Rows are points. The points of each table are mixes of a few directions, plus a little noise. Count the directions of each table, and those that both share. Where both have some left over, give the other angles between the two spaces (their principal angles), to ten degrees, smallest first.
(in the rows, 128 means zero)

First (5 x 2):
149 94
113 152
106 163
154 86
118 144
Second (4 x 2):
119 142
138 111
102 171
153 87
Directions: first 1, second 1, shared 1

First (7 x 6):
143 150 124 144 132 100
184 146 123 139 143 126
117 124 155 85 143 113
101 142 151 76 130 83
73 98 107 187 103 161
147 123 134 134 142 138
132 114 102 131 103 175
Second (9 x 6):
166 81 106 130 138 153
160 131 128 149 149 108
120 137 141 111 131 114
117 113 106 145 105 168
118 111 117 122 114 155
71 173 152 110 107 113
150 184 161 147 166 49
139 130 128 136 135 121
112 93 114 103 107 171
Directions: first 4, second 3, shared 2; angles 40

First (11 x 11):
132 129 130 123 129 130 128 133 133 131 124
86 139 102 125 120 166 124 85 122 110 163
149 126 140 122 133 119 130 151 138 139 110
150 107 147 168 128 63 129 142 98 126 114
165 138 145 82 141 153 132 178 177 158 92
150 111 146 159 129 74 129 144 106 129 113
74 146 92 113 119 190 123 75 130 108 172
159 134 142 95 138 143 131 168 164 151 99
97 118 115 170 117 103 124 86 85 102 159
167 115 153 138 135 85 132 166 128 142 96
80 144 96 115 120 182 124 81 129 110 168
Second (9 x 11):
126 104 142 172 128 70 128 124 103 120 121
184 146 138 91 131 143 134 176 137 151 107
51 127 97 145 119 158 121 57 121 97 173
168 132 136 128 126 110 132 154 107 135 120
147 135 131 113 129 136 130 145 133 137 121
133 109 149 139 138 97 129 147 150 138 99
204 154 135 84 128 147 135 184 122 153 111
70 128 105 136 123 155 123 77 130 107 159
68 115 119 143 130 136 123 88 147 113 140
Directions: first 2, second 3, shared 2

First (10 x 18):
156 149 126 129 192 106 200 102 105 148 116 114 144 201 115 160 123 131
133 110 115 157 143 148 114 114 117 141 132 126 125 141 125 115 154 115
173 104 118 165 176 142 107 83 131 169 144 133 125 165 109 81 169 118
91 102 93 181 131 175 129 134 80 124 115 111 128 142 142 157 163 99
92 146 124 116 115 123 170 156 103 102 107 114 136 129 142 185 105 128
157 148 162 76 111 88 112 128 179 128 143 147 124 99 118 94 95 155
164 111 127 147 154 134 101 97 142 157 144 137 123 142 114 83 154 125
112 160 147 81 103 96 158 155 139 102 118 127 133 109 134 160 83 147
103 110 129 128 74 147 69 150 145 111 138 139 115 67 139 103 133 124
99 140 139 99 81 120 120 161 139 99 124 131 125 84 141 143 101 137
Second (9 x 18):
140 134 118 143 172 126 171 111 103 142 119 116 137 178 122 151 136 123
105 92 83 206 162 185 135 114 67 142 115 107 130 172 136 151 184 90
107 145 150 80 70 107 109 163 159 98 131 138 122 68 138 129 89 146
183 97 117 173 183 146 96 73 135 178 149 136 123 168 105 66 179 116
120 139 134 112 118 118 138 139 130 117 124 127 130 120 131 142 112 134
142 133 128 129 149 120 146 116 125 138 127 126 132 151 122 131 129 130
118 129 134 116 103 126 112 141 139 117 130 133 124 101 133 123 119 132
131 169 153 73 123 81 175 144 143 111 119 128 137 129 127 159 77 153
105 114 133 121 73 142 70 151 150 110 138 140 115 65 139 103 128 128
Directions: first 3, second 3, shared 3

First (11 x 32):
87 141 117 152 99 118 94 147 72 147 155 117 136 135 86 118 143 113 152 106 106 161 148 91 115 111 108 114 122 120 150 61
141 103 97 126 146 102 165 84 123 127 77 146 103 73 95 129 115 160 136 133 140 66 123 153 200 135 153 209 154 129 120 174
136 123 118 130 126 125 148 109 114 126 113 122 111 117 112 129 136 150 129 134 161 107 83 164 141 160 112 139 93 142 148 146
103 109 137 93 142 146 113 116 146 141 129 145 144 133 121 107 98 81 116 112 110 150 185 92 151 87 155 133 189 95 84 122
143 162 136 93 106 140 105 136 144 114 144 123 137 196 159 104 149 125 132 152 149 137 152 137 35 129 94 91 75 134 134 119
121 116 108 165 132 102 142 124 98 136 113 130 116 78 95 145 126 148 141 116 111 107 117 124 183 129 144 168 151 131 139 125
136 137 149 103 127 153 119 135 155 121 143 123 138 167 161 120 129 112 113 137 143 149 126 135 85 132 115 88 107 128 121 133
86 89 125 112 141 143 131 99 109 154 120 135 127 98 79 113 99 91 116 98 132 144 129 112 202 116 144 146 175 101 107 122
147 110 133 106 146 141 156 103 155 121 107 132 117 119 140 129 117 135 109 138 161 108 93 164 150 152 132 136 121 133 119 174
186 156 140 163 135 112 145 165 169 96 129 123 127 131 200 169 148 175 126 159 113 103 104 150 83 147 135 115 103 161 142 160
122 163 147 165 107 126 90 190 121 126 177 113 152 160 160 145 149 118 137 123 83 175 149 87 62 109 117 70 119 133 144 72
Second (11 x 32):
153 105 134 126 78 138 124 111 119 166 103 145 100 137 122 135 116 146 162 107 153 129 113 135 147 83 95 103 174 167 93 153
116 151 136 128 63 161 172 143 122 135 106 97 99 117 133 171 96 161 113 94 135 113 112 150 130 76 82 125 182 133 176 122
110 126 117 132 111 157 126 114 94 99 132 103 106 107 121 164 96 170 117 112 122 110 132 131 110 110 112 105 155 120 157 119
108 139 130 161 109 157 122 79 125 87 129 112 116 113 114 116 123 144 86 130 96 112 163 123 135 125 138 119 139 164 182 105
129 104 90 134 139 142 64 66 60 53 120 134 100 104 79 153 122 154 113 142 111 144 146 105 111 116 160 73 130 137 132 118
146 163 116 102 135 92 144 164 139 114 87 149 141 144 109 126 175 67 109 153 129 189 107 128 143 120 162 152 94 107 134 120
101 160 110 108 171 118 143 173 114 80 142 100 146 113 129 161 128 119 93 141 114 137 120 129 93 154 151 148 91 55 172 100
158 113 141 110 177 72 103 157 152 162 134 154 159 139 126 116 155 77 139 150 163 140 100 113 107 158 143 141 91 105 66 137
130 101 135 133 149 128 129 125 153 176 159 148 147 151 164 76 132 132 184 128 122 115 147 131 154 163 126 141 114 142 77 157
117 138 142 142 107 147 173 132 170 169 137 133 138 153 169 75 136 130 157 118 105 121 153 148 178 139 117 160 130 158 133 143
139 107 157 131 167 96 108 142 159 168 158 132 156 128 142 115 128 108 133 134 158 98 115 116 99 165 121 139 110 118 85 133
Directions: first 5, second 6, shared 0; angles 70, 70, 80, 80, 90

First (8 x 32):
130 161 113 106 159 118 156 105 110 128 111 118 137 118 122 135 120 155 161 140 158 99 94 121 158 165 160 116 160 100 135 112
114 99 121 146 144 108 113 137 138 98 109 123 158 123 151 119 139 115 98 105 108 125 130 153 145 128 140 109 112 118 143 113
147 127 132 120 113 115 114 155 145 129 152 130 106 147 127 138 137 103 120 138 93 145 137 125 126 105 93 143 95 150 161 124
106 84 151 127 94 120 116 124 134 131 120 117 142 108 152 107 143 104 105 77 184 143 167 151 109 157 83 133 127 153 86 164
134 128 126 118 117 159 124 153 148 135 174 145 120 138 146 118 138 123 112 130 106 145 152 113 104 116 114 165 121 145 118 140
131 121 143 124 99 137 120 137 140 142 145 131 108 135 123 129 131 111 122 127 133 152 149 122 104 114 88 147 119 159 121 153
152 138 121 150 131 119 120 128 99 132 134 136 117 136 114 134 118 141 141 144 82 100 116 127 139 109 164 111 104 92 134 85
111 167 117 134 167 148 162 84 111 128 79 124 136 120 88 143 98 172 163 162 159 115 78 112 138 131 181 100 188 107 127 132
Second (10 x 32):
144 143 99 108 155 132 118 158 135 114 151 139 114 137 169 134 109 113 118 156 112 136 101 114 140 121 146 134 151 135 152 113
124 163 136 104 118 143 144 117 119 142 131 129 130 136 110 120 134 163 119 109 130 93 150 106 116 129 142 158 113 101 107 120
119 119 135 154 127 133 123 120 127 128 117 132 135 132 114 132 124 132 125 130 133 135 125 137 121 126 137 111 136 127 108 144
162 104 85 123 135 110 117 154 111 118 159 129 116 116 160 144 121 90 159 156 113 147 102 135 147 122 126 101 132 136 150 106
152 119 130 132 131 128 102 155 133 132 158 142 90 128 172 121 106 99 126 154 112 150 116 124 130 123 114 140 144 158 147 117
96 158 157 90 94 133 145 93 122 141 72 106 128 126 89 120 129 152 99 80 171 97 165 105 100 106 106 156 108 122 112 141
107 156 122 97 131 132 148 114 130 121 98 115 147 132 107 132 134 150 111 107 145 105 135 113 125 121 139 137 122 110 126 132
157 125 111 97 140 110 129 155 137 123 170 127 115 115 171 120 141 105 149 140 101 134 123 126 155 143 104 151 116 142 181 93
116 59 164 249 108 133 109 100 115 143 119 143 149 128 77 133 134 131 156 136 130 161 129 184 111 145 138 59 134 127 57 174
104 134 140 127 141 127 144 115 151 118 106 120 157 131 111 124 148 147 118 112 131 123 135 135 135 143 128 134 123 123 139 139
Directions: first 6, second 6, shared 2; angles 30, 50, 70, 70

First (11 x 32):
123 122 123 106 165 127 129 153 159 133 125 136 123 154 124 131 134 116 146 124 101 124 191 102 144 154 116 178 112 145 143 113
131 103 141 130 94 126 160 104 121 125 131 125 120 114 130 148 150 159 118 113 163 135 66 135 115 79 141 99 138 126 117 158
93 185 126 137 156 101 134 141 126 88 128 76 133 148 111 65 89 109 149 155 115 99 225 170 128 133 142 181 91 107 113 145
128 76 132 123 102 144 125 126 149 145 116 149 117 123 150 181 169 133 116 104 146 139 78 103 132 110 130 107 151 154 152 131
193 162 107 126 104 118 146 127 87 145 125 117 94 122 124 115 121 134 87 101 109 139 93 120 110 120 145 88 133 134 111 135
104 161 123 158 144 143 57 134 113 123 130 134 168 115 133 99 85 88 136 174 114 121 152 151 137 186 110 119 136 106 135 87
120 89 138 92 182 136 143 140 172 142 143 169 142 149 115 150 145 141 167 129 111 135 170 87 148 154 91 183 114 138 139 104
136 84 121 92 160 140 128 159 178 154 118 162 113 156 136 171 164 118 140 103 100 136 167 69 151 156 108 173 126 168 162 104
147 186 123 151 78 94 172 105 73 97 125 59 98 115 118 79 105 146 95 118 151 115 100 184 94 64 179 91 117 106 86 188
131 134 137 149 114 137 113 101 96 129 144 142 155 98 124 120 109 142 125 150 147 137 70 149 118 129 118 82 144 99 110 119
102 104 137 144 109 143 102 118 134 126 123 137 144 113 144 149 137 123 128 138 151 129 95 137 131 124 126 107 146 126 141 124
Second (8 x 32):
124 95 135 118 143 143 118 128 147 143 134 162 142 127 130 154 142 133 141 130 128 138 117 104 138 145 105 133 136 134 140 107
129 141 125 132 122 122 132 128 120 122 126 114 122 129 127 117 122 126 122 127 128 124 132 137 124 121 137 126 125 126 123 136
137 211 111 154 91 89 152 128 80 91 112 41 92 131 122 62 93 115 94 123 129 103 156 188 101 86 185 116 107 114 98 181
119 43 146 101 166 169 103 128 177 167 144 217 165 125 134 196 164 142 163 133 127 154 99 67 156 171 69 140 149 142 159 74
132 165 120 139 112 110 139 128 107 111 121 90 112 129 125 99 112 122 113 126 128 117 140 154 116 110 153 123 119 122 115 152
127 124 129 127 130 130 127 128 131 130 129 133 130 128 128 132 130 129 130 128 128 129 127 125 129 130 125 129 129 129 130 125
135 191 115 148 99 98 146 128 92 99 116 62 101 130 123 78 101 118 102 124 129 109 149 174 107 97 171 119 112 117 105 168
120 55 143 105 161 163 107 129 170 162 142 205 160 126 133 187 159 140 158 133 127 150 103 75 152 165 77 139 147 140 155 81
Directions: first 5, second 1, shared 1

First (10 x 32):
103 188 121 142 139 167 100 143 118 81 186 117 90 112 128 109 66 147 88 203 142 110 204 249 139 111 172 73 220 158 112 155
131 120 128 128 121 120 134 126 131 137 118 131 136 132 129 134 145 124 140 117 125 132 108 105 125 128 121 139 110 119 133 121
110 174 124 135 141 159 106 139 118 91 173 119 96 114 128 112 72 143 92 184 141 114 195 225 138 118 162 83 201 156 114 151
148 81 140 105 141 106 147 110 128 156 89 128 142 135 128 133 137 118 132 67 123 134 111 67 127 162 101 150 78 130 126 123
138 100 130 125 118 109 141 121 134 151 100 135 148 137 128 139 165 119 152 94 119 138 84 66 120 132 107 158 81 108 138 113
139 102 132 121 125 112 139 121 132 146 106 131 142 135 128 135 148 121 141 97 123 134 102 82 125 138 110 147 93 118 132 119
109 163 118 148 113 143 115 142 129 108 155 131 122 124 128 126 129 135 132 174 130 126 131 167 127 98 149 116 160 121 132 129
135 117 133 118 138 125 131 122 125 133 120 125 125 128 128 126 118 127 120 112 128 127 138 123 131 143 123 125 123 136 123 132
137 101 129 126 114 109 141 124 135 150 101 135 150 137 128 140 169 118 155 97 119 138 80 65 121 129 106 159 81 106 140 110
126 133 127 132 124 130 125 131 127 126 132 129 127 128 129 128 129 129 129 135 128 128 127 133 127 123 131 127 133 125 128 128
Second (9 x 32):
139 115 141 105 160 133 129 116 118 126 125 117 111 122 129 117 80 131 92 106 136 120 177 152 138 164 128 108 140 163 108 146
113 146 110 161 83 123 127 146 142 129 134 143 152 136 128 143 194 124 177 159 116 139 59 95 115 78 129 157 110 79 153 104
129 126 131 125 132 129 128 126 127 127 128 126 126 128 129 126 122 130 124 124 130 126 136 132 130 133 128 125 129 133 126 131
137 118 137 109 156 131 130 118 119 127 125 118 113 122 128 119 87 131 100 110 135 120 170 148 136 157 127 112 138 156 112 145
131 124 132 120 137 128 129 123 125 126 126 125 122 125 128 125 112 129 117 120 130 125 146 136 132 140 128 121 132 141 122 134
110 150 107 165 77 123 125 149 144 130 134 145 155 138 128 146 205 124 184 163 115 141 49 91 115 70 129 161 107 72 159 99
134 122 135 115 147 129 129 120 123 127 127 122 118 124 129 122 102 130 109 116 132 124 156 141 134 148 128 117 135 146 118 138
145 105 149 88 181 134 131 107 111 127 121 111 100 118 128 110 47 133 70 90 141 114 212 166 145 189 127 94 149 186 97 159
110 148 110 162 79 123 123 147 145 129 135 145 154 137 128 144 203 124 180 163 114 140 50 93 112 73 129 159 109 73 158 99
Directions: first 2, second 1, shared 1
